Rows are points. Examples show where two turns around zero, p and q, send a point. Write where each new point lands after one turn and then the other. Backwards means that the second turn is done in reverse. Each puzzle has new turns, and all numbers are rounded.

Turn p:
-.15; -.15 => -.06; .20
-.27; .43 => .51; .02
-.01; -.32 => -.27; .17
.28; .21 => .04; -.35
.15; -.16 => -.21; -.05
Turn q:
.04; .12 => -.01; .13
-.34; -.14 => -.25; -.27
-.18; .15 => -.23; .06
.48; -.13 => .49; .08
Where do these land?
q, then p: .10; .16 => .15; -.11
q, then p backwards: -.11; .30 => -.09; -.31
p, then q backwards: .01; -.46 => -.28; .37

Turn p:
.03; -.39 => .24; .31
.03; -.14 => .07; .12
-.25; .11 => .11; -.25
.19; .41 => -.42; -.17
Turn q:
-.34; .33 => -.02; -.47
.09; .01 => -.07; .06
-.28; -.22 => .35; -.06
.10; -.05 => -.03; .11
.44; -.07 => -.24; .37
Where do these land?
p, then q: .11; -.17 => -.17; -.11
p, then q: .33; -.05 => -.06; -.33
p, then q: -.52; .15 => .16; .52
q, then p: .09; .07 => .07; -.09

Turn p:
-.22; -.17; .25 => .11; -.30; -.20
-.13; -.33; .20 => .11; -.18; -.35
.00; .11; .12 => .11; -.06; .10
.27; .14; -.03 => .10; .24; .15
-.30; -.06; -.54 => -.62; -.01; -.04
.37; .30; .00 => .18; .31; .32
Turn q:
.36; .02; .07 => .09; -.17; -.31
.23; -.38; .17 => -.25; -.37; -.15
-.41; .19; .01 => .12; .21; .38
-.18; .16; -.25 => .03; .34; .07
Where do these land?
q, then p: .08; -.16; -.18 => -.21; -.12; .06
p, then q: -.13; .12; -.12 => -.04; -.08; .20
p, then q: .05; .13; -.51 => .25; .11; .45
q, then p: -.08; .04; .10 => .13; .01; -.05
p, then q: .36; .16; .20 => .30; -.17; -.27
q, then p: -.27; -.29; .51 => .33; -.27; -.49

Turn p:
-.49; .14; -.33 => -.41; .35; .28
-.10; -.13; .28 => .02; -.28; .16
.36; -.12; -.03 => .14; -.08; -.34
.22; .11; .09 => .25; .01; -.08
Turn q:
-.45; .30; .09 => -.15; -.03; .52
-.09; -.25; .24 => -.01; -.35; -.05
.02; -.06; .05 => .02; -.07; -.04
-.06; .13; -.35 => -.21; .32; .03
.14; .13; -.30 => -.03; .34; -.08
.43; -.26; .27 => .37; -.21; -.38
Where do these land?
q, then p: .06; .22; .21 => .26; -.14; -.11
q, then p: .06; -.01; -.44 => -.06; .38; .23
p, then q: .16; -.55; .23 => -.40; -.19; -.43
q, then p: -.06; .03; -.10 => .00; .04; .11
p, then q: -.22; .32; .10 => .34; -.12; .17

Turn p:
.16; -.19; .19; .16 => .23; -.24; .10; -.07
.09; -.27; -.16; .23 => .06; -.15; -.02; -.36
.14; .28; .09; .11 => .13; -.06; -.24; .20
.28; .21; .07; -.18 => .27; .20; -.09; .20
-.67; -.03; -.19; -.31 => -.68; .23; .24; .03
Turn q:
-.07; .11; -.18; -.30 => -.14; .05; -.15; -.31
.02; -.26; .06; .03 => -.01; .04; .26; .04
-.13; .39; -.70; -.12 => .28; -.13; -.44; -.62
-.23; -.08; .31; .25 => -.09; -.30; .15; .32
.15; -.13; .17; .15 => .06; .09; .14; .24
.26; -.03; .34; -.01 => -.11; .25; .03; .33
Where do these land?
q, then p backwards: -.36; .23; .60; -.12 => -.60; .36; .12; .23
q, then p: .11; .08; -.39; -.09 => .15; .39; -.03; .05
p, then q: .24; .15; -.09; .04 => .20; .15; -.11; -.13
q, then p: .21; -.18; -.18; -.10 => .12; .14; -.06; .29
q, then p backwards: -.20; -.28; .05; .28 => -.05; -.22; .39; .03

Turn p:
.14; -.07; -.13; .36; .20; .06 => -.01; .10; -.07; -.37; .00; .25
-.42; .35; .40; -.13; .18; -.12 => -.47; -.11; -.21; .45; -.20; .02
.01; -.23; -.59; -.04; .14; .41 => .19; .50; -.16; -.32; .38; -.18
.21; .09; -.15; .15; -.12; .39 => .09; .39; .26; -.13; .04; .11
.15; -.02; -.06; .06; -.21; -.22 => .20; -.21; .14; .00; .07; .11
.30; -.03; .18; -.03; .11; .25 => -.14; .12; .26; -.22; -.17; -.12
-.26; -.26; .29; -.21; -.41; -.32 => .34; -.38; -.10; .39; -.26; -.22
-.12; .18; .06; -.16; .11; -.45 => -.21; -.41; -.12; .20; .15; .02
Turn q:
.09; -.25; .10; -.03; .42; -.21 => -.08; -.16; .23; .27; .32; -.19
-.06; .40; .34; .07; .09; .06 => .16; -.09; .12; -.01; .07; .49
-.33; .23; -.47; -.10; -.20; -.04 => -.02; -.24; -.45; -.37; -.18; -.07
.02; .04; -.11; -.03; -.10; .69 => .19; .23; .29; -.50; -.28; -.05
-.10; -.07; .04; -.33; -.05; .13 => -.09; -.15; .16; -.03; -.29; -.05
.33; -.06; -.25; .10; -.14; -.23 => -.29; .27; -.24; .02; .16; -.12
.05; -.30; .35; .31; -.01; -.40 => .13; .15; -.09; .62; .20; -.02
Where do these land?
q, then p: .01; .14; -.04; -.02; .16; .18 => -.11; -.02; .05; .01; -.08; -.24
q, then p: .70; .19; -.27; .10; -.40; -.23 => -.34; .38; -.32; .50; .42; .18
p, then q: -.24; .05; -.27; -.22; -.17; -.02 => .03; .05; -.03; -.05; .45; -.02
p, then q: -.40; -.09; .02; .02; -.01; .29 => -.06; .09; -.36; -.28; .11; .15
p, then q: -.02; -.25; -.20; -.19; .38; -.33 => -.22; -.33; -.03; .05; .10; -.47
p, then q: .28; -.27; .22; -.10; -.03; .18 => -.25; .00; -.09; .30; -.21; .19
q, then p: .04; .05; .47; .00; -.14; .30 => -.03; .21; .40; .11; -.32; .11
q, then p: -.09; .12; -.17; .00; .26; -.52 => .05; .06; -.48; -.36; .13; -.06
p, then q: -.29; .06; .25; .41; -.04; .16 => .12; .27; -.18; -.38; -.27; .10

Turn p:
-.16; -.42; .25; .22; .14; .06 => .15; .32; -.13; -.24; .12; .35
.11; -.04; -.16; -.43; -.16; -.20 => -.22; -.31; .00; -.06; .29; -.24
-.18; .26; -.08; -.06; .00; -.08 => -.16; -.01; -.14; .15; -.15; -.16
-.35; -.22; .37; .34; -.03; .26 => .25; .62; -.12; -.07; .00; .16
.08; .35; -.54; .19; -.15; -.22 => -.39; -.20; .28; -.01; -.46; -.22
.01; -.31; .11; -.22; .22; .39 => .47; -.06; -.21; -.21; .20; .03
.26; .38; -.24; .14; .00; -.39 => -.39; -.29; .26; .24; -.28; .06
.37; .14; -.06; -.24; -.24; .01 => .01; -.28; .30; .15; .18; -.22
-.13; -.13; .35; .04; .22; .17 => .28; .20; -.24; .06; .10; .22
Turn q:
-.09; -.06; -.47; -.46; .45; .32 => .00; .39; -.51; .53; -.18; .14
.03; .29; -.15; -.14; .39; .20 => .37; .28; -.15; .27; -.07; .10
-.04; -.16; .14; .08; .07; .20 => -.03; -.07; .05; .18; .02; -.24
.31; -.32; .23; .08; -.18; -.29 => -.14; -.40; .00; -.35; -.21; -.19
-.07; .25; .28; -.07; -.33; .08 => -.05; .22; .42; -.18; -.01; -.06
-.15; -.05; .29; .20; -.22; -.39 => -.13; -.37; .36; -.22; .06; .13
.01; .06; -.32; .30; -.19; -.12 => -.02; -.04; -.16; -.24; .38; .11
Where do these land?
p, then q backwards: -.17; .06; -.19; -.10; .18; -.04 => .20; -.23; -.08; -.07; .04; -.09
q, then p: .05; .13; -.04; .05; .35; .01 => .10; -.11; .32; -.05; -.08; .09
p, then q: -.23; .19; -.25; .04; .08; .19 => -.21; .04; -.04; -.35; .05; .15
p, then q: -.15; -.15; .12; .03; .22; .29 => .13; .24; -.27; -.20; -.06; -.06
p, then q: .48; -.47; .09; .24; -.29; -.28 => .17; .08; .41; .52; -.37; -.26
q, then p backwards: -.04; .32; .07; -.27; .14; .16 => -.05; .10; .20; .35; -.05; .21
p, then q backwards: -.10; .22; .15; .21; -.03; .01 => -.10; .05; .01; -.27; .12; .16
p, then q: -.07; .30; -.24; -.28; -.20; .26 => -.09; -.39; -.05; -.32; -.07; .26
q, then p backwards: .24; -.60; .27; .09; -.46; -.60 => .15; -.17; -.89; -.18; .13; -.42

Turn p:
.44; .04; -.03; -.25; .01; .02; .27; .09 => .05; .31; -.31; -.27; .17; .06; .00; -.20
-.12; -.04; -.10; .24; -.07; .18; -.03; .13 => .09; -.21; -.01; .07; -.27; .08; .01; -.05
-.03; -.10; .07; .27; .24; .01; -.25; .05 => -.10; -.36; .08; .17; .05; -.08; -.02; -.17
.16; -.11; -.45; -.07; .18; .03; -.02; .13 => -.37; -.01; -.24; -.16; -.18; .09; .07; -.18
-.36; .11; .13; -.02; .11; .20; -.04; -.07 => .09; -.03; .37; .02; -.17; -.20; .07; .01
.17; .10; .00; -.19; -.05; -.37; .36; .18 => .00; .23; -.24; -.31; .16; .00; -.35; .13
-.18; .10; .14; .16; -.08; .07; .02; -.26 => .17; .06; .16; .29; -.07; -.11; .00; .09
-.28; -.01; .01; .29; .07; .01; -.19; -.29 => -.08; -.14; .22; .42; -.12; -.13; .01; .07
.20; -.21; .17; -.45; -.26; -.12; .27; .03 => .11; .38; .01; -.29; .30; .35; -.05; .08
.00; .12; .08; .01; -.16; -.04; -.39; .01 => .04; -.23; -.02; .06; .14; -.05; .25; .23
Turn q:
-.06; .31; .00; .17; -.23; -.18; .20; .37 => .04; .22; -.12; -.29; .05; .33; -.30; .20
-.04; .05; -.25; .09; .00; .19; .20; .28 => -.05; -.07; .23; -.18; -.15; .31; -.13; .01
.30; -.04; -.07; .03; -.02; .08; .16; -.07 => .08; -.18; -.07; .03; .02; .23; .15; -.11
-.25; -.29; -.18; -.32; .45; -.33; -.29; -.05 => .19; .21; .44; .01; -.03; -.53; .33; .13
.07; .16; .32; .10; .01; .06; -.08; -.03 => -.10; .00; -.29; -.09; .06; -.11; -.09; -.16
-.01; .14; .00; .13; -.12; -.10; -.23; .05 => .14; .14; -.07; .03; .06; -.05; -.25; -.06
.16; -.30; .03; -.19; -.08; .21; .04; -.07 => .00; -.38; -.02; .15; -.12; -.03; .15; .07
.13; .02; -.10; -.30; -.04; .17; .05; -.19 => -.07; -.30; .11; .12; .22; .02; .12; .02
-.29; -.06; .24; .28; .02; -.12; -.04; -.29 => -.23; .36; -.21; .23; -.12; -.15; .03; -.08
Where do these land?
p, then q backwards: .08; -.03; -.16; .13; .14; .10; -.15; .04 => .08; -.10; .13; .04; .07; .21; .03; -.13
p, then q: -.06; -.11; -.10; -.18; -.16; .10; .22; -.19 => -.17; -.08; -.09; -.11; .20; .12; -.25; -.08
p, then q: .20; -.06; -.13; .16; .04; -.20; -.23; -.13 => -.06; .23; .25; .05; -.26; .07; .01; -.08
q, then p: -.30; .13; .27; -.13; -.16; .26; -.14; .04 => -.28; -.32; .22; -.02; -.02; .03; -.02; .28
q, then p: .15; -.14; .05; .29; -.07; .00; .11; -.11 => .08; .11; -.16; .18; -.26; .08; .10; -.02
p, then q backwards: .19; -.04; -.02; .04; -.17; -.09; .32; -.15 => -.03; .12; .02; .29; -.22; -.23; -.03; -.03
p, then q backwards: .03; .41; .11; -.14; .07; -.09; .22; -.07 => -.15; .06; .18; -.05; .10; -.31; -.30; .10
q, then p: .22; -.11; .12; .06; .16; -.05; -.06; -.10 => -.08; .25; -.15; .10; -.02; .06; -.10; .00
p, then q: .12; .13; -.03; -.13; .08; -.15; -.14; .75 => .17; -.34; .40; .10; -.01; -.29; .32; .40
p, then q: -.62; -.18; -.10; -.10; .08; .11; -.17; -.09 => -.27; -.01; -.47; -.04; -.21; -.12; -.20; .31
